Rows are points. To make a cloud, some directions were put in groups of two or more. Within a group, all points are equally far from the middle, so they leave a hole (a ring in 2 directions, a hollow ball in 3). The other directions are filled evenly. Then the cloud was stretched, turned, moved and blurred a little. Count the holes, and give their numbers of directions, smallest first.

Cloud, 20 rows:
-42 44 3

-28 -3 -28

-12 -31 52

-4 60 -3

-16 -39 23

-44 26 -11

-50 -22 51

-1 11 -1

-3 -33 -7

-35 27 36

-39 18 -24

-36 -3 33

-21 1 38

-38 10 22

-4 -2 34

-32 -25 51

-16 -14 -29

-43 34 11

-14 -17 -30

-39 3 14
Holes: 0

Cloud (21 x 3):
14 -21 -11

9 8 16

-12 -5 -22

-17 -4 -26

-40 -6 -7

23 60 -26

35 -1 -22

-17 -11 26

18 -19 15

20 -19 23

27 39 -4

24 30 -19

-1 18 13

-14 -31 -19

-17 -3 12

33 7 23

28 25 9

30 13 -12

30 -12 -9

13 5 22

6 55 -7
Holes: 0

Cloud (20 x 3):
41 -37 25

35 9 -29

-14 -7 13

17 38 -30

7 19 -37

6 -14 32

-13 -40 36

35 -5 13

-34 8 -51

-27 21 -43

13 -24 13

-19 10 -60

-18 -43 -11

-2 13 -46

1 30 -3

-42 -33 -32

1 -30 -13

18 51 0

6 0 -43

26 58 -19
Holes: 0

Cloud (28 x 4):
36 -33 13 0

-23 -47 -1 -33

-6 16 15 -47

0 -31 4 42

14 -53 15 -9

-3 -33 -9 40

-19 13 22 -49

38 -31 -10 26

-9 14 25 -45

6 28 -20 -13

31 34 6 -1

-16 -60 16 -9

-7 43 3 10

9 26 -16 -20

-1 36 -16 -2

-13 -15 38 13

6 44 -1 7

13 23 16 33

-48 -17 6 -40

-12 -8 -8 -46

-12 -8 36 18

15 17 23 -32

23 -19 30 -13

32 -22 -8 41

6 32 -18 -11

33 32 7 8

37 5 20 -7

9 -25 2 45
Holes: 2 (2, 2)

Cloud (29 x 4):
-27 -27 13 -6

-7 12 -41 12

-22 26 15 5

-34 1 2 -17

16 -8 45 13

22 4 -15 38

-11 7 19 -20

-1 1 -59 -1

-3 10 -46 9

35 3 -17 11

-30 -22 -11 -41

27 -24 -33 6

-7 -41 -3 8

35 -22 -21 -14

-27 14 -32 -14

34 -21 -17 -1

22 -4 28 -1

-16 6 -49 0

-10 -25 38 7

35 5 -14 -6

11 -1 -60 -2

23 6 1 53

-13 -32 8 33

17 6 -9 48

4 26 -24 -12

35 1 25 22

-40 -7 22 17

0 26 -27 -14

25 22 -6 1
Holes: 1 (3)

Cloud:
14 5 -12 -2 3 -4

-4 -1 5 -18 4 15

-25 5 6 -3 13 36

19 31 3 12 -1 12

-3 8 -4 13 6 20

-26 -5 7 -17 6 3

9 10 -13 18 12 10

9 7 18 11 18 -3

-1 2 0 9 -10 37

24 11 -8 17 -11 -3

-26 19 -2 -1 1 -12

-2 -4 6 45 -19 4

20 14 -8 -9 -15 3

-21 3 12 0 7 16

4 16 5 5 -16 50

2 9 8 29 -8 0

14 31 18 -16 13 11

-30 7 -13 -15 -5 40

9 21 -2 20 -26 21

19 15 -15 -4 9 13

16 22 16 -20 10 2

-3 7 19 23 19 21

15 5 -6 10 -5 33

9 24 7 14 -7 14

-19 25 -1 13 11 2

-6 5 10 -13 25 -14

-3 10 0 5 -12 51

6 31 13 -5 0 27

27 5 -8 -5 -2 -6

28 8 -13 -40 7 32

46 19 8 -17 2 23

15 15 8 -4 19 13

26 -16 14 -14 -4 -4

-19 1 -12 9 15 18

-26 5 -14 21 -5 11

23 18 -4 -6 -5 -11

23 2 9 -6 2 -15

16 16 5 -10 -9 20

60 11 2 -13 -13 4

13 -3 -18 8 -9 -14

23 -4 22 -12 11 22

10 -3 22 3 15 16

17 7 22 -13 -3 -3

-22 31 3 16 21 17

-10 25 12 -2 16 0

-4 -6 -11 -8 -15 17

32 -13 -10 23 -2 15

21 -1 12 -6 21 -17

24 -1 -6 -6 -4 15

22 15 4 -19 -6 16

-20 9 5 5 11 -11

0 -13 -10 5 -9 13
Holes: 0

Cloud (57 x 6):
46 12 4 5 19 13

25 19 11 -35 24 27

6 -14 -29 -32 2 9

27 -24 -35 6 -9 13

35 -31 -16 15 3 24

11 25 22 -14 17 -10

-17 20 -37 -14 -12 -17

45 -1 -3 -4 -14 -13

22 0 8 39 3 -27

29 -7 -11 -2 19 -10

25 -1 4 -38 25 57

-1 -16 -42 -14 -21 8

-1 28 -4 -4 -11 37

13 -33 17 -26 8 -26

-11 -44 39 -11 1 -32

-20 -14 5 18 21 -10

-31 -54 -1 -2 17 -20

40 16 -9 -38 0 8

12 -47 2 17 -39 -28

19 9 22 -3 22 -13

-5 1 4 12 -12 -5

-3 -36 -15 10 -44 -9

3 -6 -3 2 9 23

-44 -37 17 -48 37 -5

9 12 1 -5 17 2

9 -47 3 -38 36 -18

16 -26 25 -1 -4 -3

14 -27 14 -8 -49 -7

-15 2 -2 -42 31 -1

-9 -4 30 7 8 -14

-15 33 -15 13 -21 -9

-11 10 -27 17 9 48

4 -3 15 60 -45 -26

18 17 28 11 5 6

-10 -37 18 11 -48 -21

-48 -53 21 9 0 -4

13 23 -31 -6 27 25

29 -14 6 41 -20 -8

30 -24 8 14 10 -11

-23 -31 17 -19 8 6

44 -23 40 16 -33 -22

-13 -30 22 20 -4 -8

30 -45 0 12 -39 -8

37 -39 15 1 6 -7

-24 -11 -7 -9 -16 1

-15 -37 -7 31 -22 -3

0 -12 -1 -44 13 36

35 30 -4 -7 7 22

0 9 -11 -3 17 4

4 -18 -40 -12 -8 -12

56 -16 -8 -1 -23 -3

13 11 9 15 26 37

30 11 -23 49 -30 -24

-16 -26 6 -25 -19 7

-29 -32 4 8 -39 -34

15 -28 30 -14 8 13

-29 -5 8 2 -3 45
Holes: 0

Cloud (55 x 6):
5 20 -2 41 6 0

43 -13 16 -13 -6 -11

2 -9 58 23 -36 11

-33 3 21 15 -9 19

-37 9 -9 -48 -9 4

38 -10 9 5 12 12

-36 9 22 0 10 7

-9 22 7 14 18 -5

4 -35 15 6 -5 4

20 5 -16 8 13 47

-4 7 3 -26 -42 24

4 -6 0 33 29 22

40 13 -12 8 -7 -23

10 -11 -8 -26 14 -42

34 -1 9 -15 -28 -41

-7 32 21 -4 -2 -14

29 -9 -4 -37 5 -15

13 -14 -22 -47 1 3

-44 2 21 -28 10 -7

49 15 -17 19 -20 2

21 -5 -5 -3 7 -43

-3 -17 -28 -8 1 -16

-17 14 10 -33 -10 43

-13 11 20 -42 -18 20

-9 17 19 -36 -26 8

10 -5 -21 40 13 7

25 -25 36 11 -33 4

-41 -6 22 -6 0 12

-7 16 7 0 -49 -9

-30 27 -15 -12 -6 20

0 -1 28 -4 -41 35

11 23 44 -7 -11 18

23 10 40 1 23 13

-8 34 4 20 -21 4

32 -10 2 -12 -34 1

-28 1 16 6 16 54

8 11 -23 -32 37 -11

-12 -10 29 -49 -11 19

-18 -6 27 6 -24 47

-34 -7 18 12 -15 32

-7 -5 42 -7 -24 30

-17 -22 -27 -1 -12 3

43 6 45 34 7 6

20 -30 27 -21 -3 -1

18 28 35 13 -32 26

-29 15 -16 -1 33 17

-6 29 31 -15 -23 -17

37 12 2 -12 14 -8

-21 7 13 35 -2 47

26 -4 -2 -9 -6 -45

31 -11 3 -14 -33 1

-23 -1 27 29 -25 29

36 -14 9 28 6 19

21 9 26 60 6 -2

6 10 6 13 32 -22
Holes: 2 (2, 2)

Cloud, 78 rows:
1 9 0 42 7 -30 1 16

-47 -3 -5 -7 -1 17 18 16

-7 18 0 22 -10 -8 16 12

-21 -17 -2 16 -10 16 5 47

15 -2 -42 9 2 13 -25 -1

12 21 -16 7 -18 2 8 -29

35 18 22 19 2 0 -18 13

-31 -6 -29 20 28 11 -8 22

24 -25 -10 23 23 7 -45 7

22 -33 24 -3 -16 22 -7 5

-1 -20 -30 -3 -36 16 14 3

-31 -28 -22 16 4 25 11 2

-21 36 -36 29 18 -8 -4 8

2 -1 -6 25 -33 -27 -7 19

0 25 -18 4 -26 2 3 -17

-21 -3 9 23 22 15 0 29

-40 -19 -40 10 0 -25 -9 20

5 11 16 -1 30 -26 -2 15

20 36 3 -4 -11 -31 10 -4

-13 -2 -41 37 1 5 -3 -11

-20 32 -8 29 -9 -10 -19 30

38 22 14 14 6 -15 -3 2

-24 8 8 9 9 27 -30 -6

12 -3 -5 3 -33 11 5 -11

-15 -9 -25 32 19 -25 5 -20

3 25 15 -7 8 3 8 -28

-36 16 -10 13 22 6 -7 60

24 -9 -31 5 11 -13 -27 0

-11 -18 -6 -11 25 17 16 3

12 18 -5 -13 12 7 -9 18

-29 -39 -9 8 -14 2 7 -10

-23 -14 18 -19 -13 48 -5 5

12 18 14 -13 20 -39 -2 22

-7 18 -9 15 42 -3 -32 5

-34 -12 -32 34 11 13 -31 24

-5 -14 -25 5 4 16 -23 -35

19 -12 15 19 31 13 -26 7

3 -9 -33 26 -21 -19 -11 12

24 -13 31 4 -25 -10 -6 -18

-8 17 31 31 11 11 27 12

9 -3 32 5 9 4 -13 8

-4 -43 -1 -17 -28 5 10 -21

-18 -38 -38 -9 -1 -18 -21 9

13 -23 7 -3 3 28 -3 -12

-7 8 -17 14 -36 -16 10 -5

-3 -29 -21 7 9 -7 -17 -12

6 -17 -3 -2 -19 -35 -26 -3

-1 -8 -28 -7 -24 31 10 4

17 11 11 0 39 -11 -2 9

-21 -53 -44 15 6 6 18 -9

-29 1 -5 3 20 -3 15 15

-21 -8 -4 13 24 3 17 23

26 -40 -18 18 -20 25 -8 14

13 11 3 5 3 42 -5 38

21 -9 -25 12 -7 -16 -17 -44

-10 20 -17 24 -10 -10 27 -21

18 2 -18 16 -7 7 -31 20

-22 -5 4 10 38 20 -6 44

17 30 -4 11 4 -3 -28 -3

8 8 12 -13 -28 -15 4 -20

19 -7 3 6 -32 -7 -19 5

-16 7 -32 9 2 6 19 22

-23 -7 -2 21 10 -24 -24 19

-9 -9 4 33 34 6 -7 12

18 -18 -29 -3 -8 -1 -24 25

4 -27 3 -9 -53 19 -16 21

13 15 -10 7 -15 21 15 -24

-3 -32 -41 25 1 -11 17 8

-21 -10 -10 11 6 -35 22 5

0 -14 22 0 22 -6 -7 34

-32 -22 3 32 -23 30 4 -14

-20 38 -15 20 5 -26 11 17

-17 2 -12 -9 -4 1 -18 -13

1 27 -27 24 -11 4 3 -26

12 -26 -11 25 -17 -9 -14 53

1 -1 21 -9 13 31 -14 23

-4 1 10 -11 -42 36 -4 17

-3 -1 -13 19 -52 -16 16 -33
Holes: 1 (2)

Cloud (87 x 8):
-3 -32 11 30 -13 9 1 -16

-2 -17 -28 -8 -1 21 -45 0

1 30 -19 6 6 -13 -19 -31

3 -15 -25 20 31 -10 -23 -12

24 11 25 -6 3 22 -17 -15

-8 30 18 23 3 -12 13 -18

12 -3 -27 -3 -15 -24 -8 29

38 30 2 -14 27 24 18 -12

29 -10 -10 9 -15 5 -20 27

29 -12 -10 22 -32 18 -30 -13

26 -5 1 -2 -19 14 -58 24

0 21 21 23 25 -5 12 -16

15 -24 -21 7 7 -30 -5 -16

15 -6 -18 -28 -16 14 -48 24

-4 -47 -24 31 -20 12 -33 7

-6 -18 -37 18 8 3 -25 -14

-2 -26 -6 17 18 -4 -51 2

25 31 14 -2 13 -9 32 15

-2 -10 8 6 14 -33 -11 -6

15 -11 11 10 21 6 -8 27

19 12 -9 -21 -10 -28 -6 35

16 26 35 2 -20 -17 -23 -19

-16 -43 -3 -21 -1 13 -31 14

13 -8 -24 -4 39 3 -12 30

32 2 -3 15 -7 -13 -52 -12

4 -11 -13 -12 -7 32 -60 30

27 -8 29 -12 -20 10 -11 29

0 1 -5 -13 -11 2 -57 17

23 6 -14 -1 11 -25 31 -30

0 -17 -36 32 -11 28 18 -9

1 -19 9 19 2 29 -48 -2

4 14 -4 40 -24 -6 22 4

-8 -23 -29 26 -19 5 -29 17

-1 -2 -7 20 17 4 -44 4

0 -14 12 -17 41 -13 -6 3

25 1 18 18 -29 -13 8 -16

-17 9 -16 9 -20 -18 -1 3

-10 12 -3 10 -6 23 21 1

19 -4 -7 -24 -27 -2 -14 2

-4 -2 20 0 21 -35 -16 5

-6 4 25 22 -3 12 -19 9

-6 3 4 -16 34 -2 -3 -5

-1 -27 27 -13 28 3 -4 8

2 7 -23 33 12 -7 -11 2

15 31 5 20 19 -9 34 2

-5 14 2 -19 32 20 14 -6

-4 19 18 24 7 4 3 -31

29 7 -42 3 -22 19 -14 5

-13 27 0 -14 -20 5 -7 11

-3 2 -4 17 -4 19 18 12

27 -7 -35 4 -3 -2 -10 17

15 -43 -14 7 2 -28 -19 -17

-8 11 -22 37 -20 21 7 -1

3 3 7 -12 -23 -16 17 36

3 3 -21 9 12 -3 -39 -29

3 -6 3 -3 18 -7 -37 -39

-1 -15 8 26 -6 31 -29 -18

8 -1 -4 -29 -26 5 -47 24

7 11 2 -2 -2 36 2 -26

32 -22 -2 4 -3 16 -14 17

43 0 -12 -15 36 12 -21 17

-14 -1 24 -8 -5 7 -13 12

22 5 29 23 12 -19 7 -5

11 4 -22 1 -5 28 -44 6

14 12 0 -21 14 -4 -47 0

3 24 1 2 24 11 35 17

-6 -28 16 9 0 27 -12 12

34 -19 -20 -12 2 15 -34 22

26 11 10 -11 45 4 33 5

2 0 -5 22 25 13 -30 1

29 -23 -17 6 -10 2 -53 -20

13 -22 -29 24 24 -16 -15 -14

-6 -9 14 -6 26 -8 -23 -20

25 13 1 -14 5 -16 -19 -27

28 15 15 -2 1 -15 -4 -43

18 -6 -4 -7 18 -1 -60 -17

2 -10 9 -1 -26 -11 -58 -12

15 32 16 12 -11 11 -2 -31

1 -11 -26 27 17 23 -24 -23

24 21 -8 -18 -4 -25 12 7

-2 -11 -9 8 22 -4 -49 -5

15 0 -22 -15 -16 3 -31 -11

-6 -12 -10 10 2 18 29 -20

12 13 -32 5 -8 20 -35 -4

0 -1 -3 19 22 1 -49 1

17 13 5 10 -13 -46 8 -10

-20 8 -4 -2 -28 -7 -17 14
Holes: 2 (2, 2)
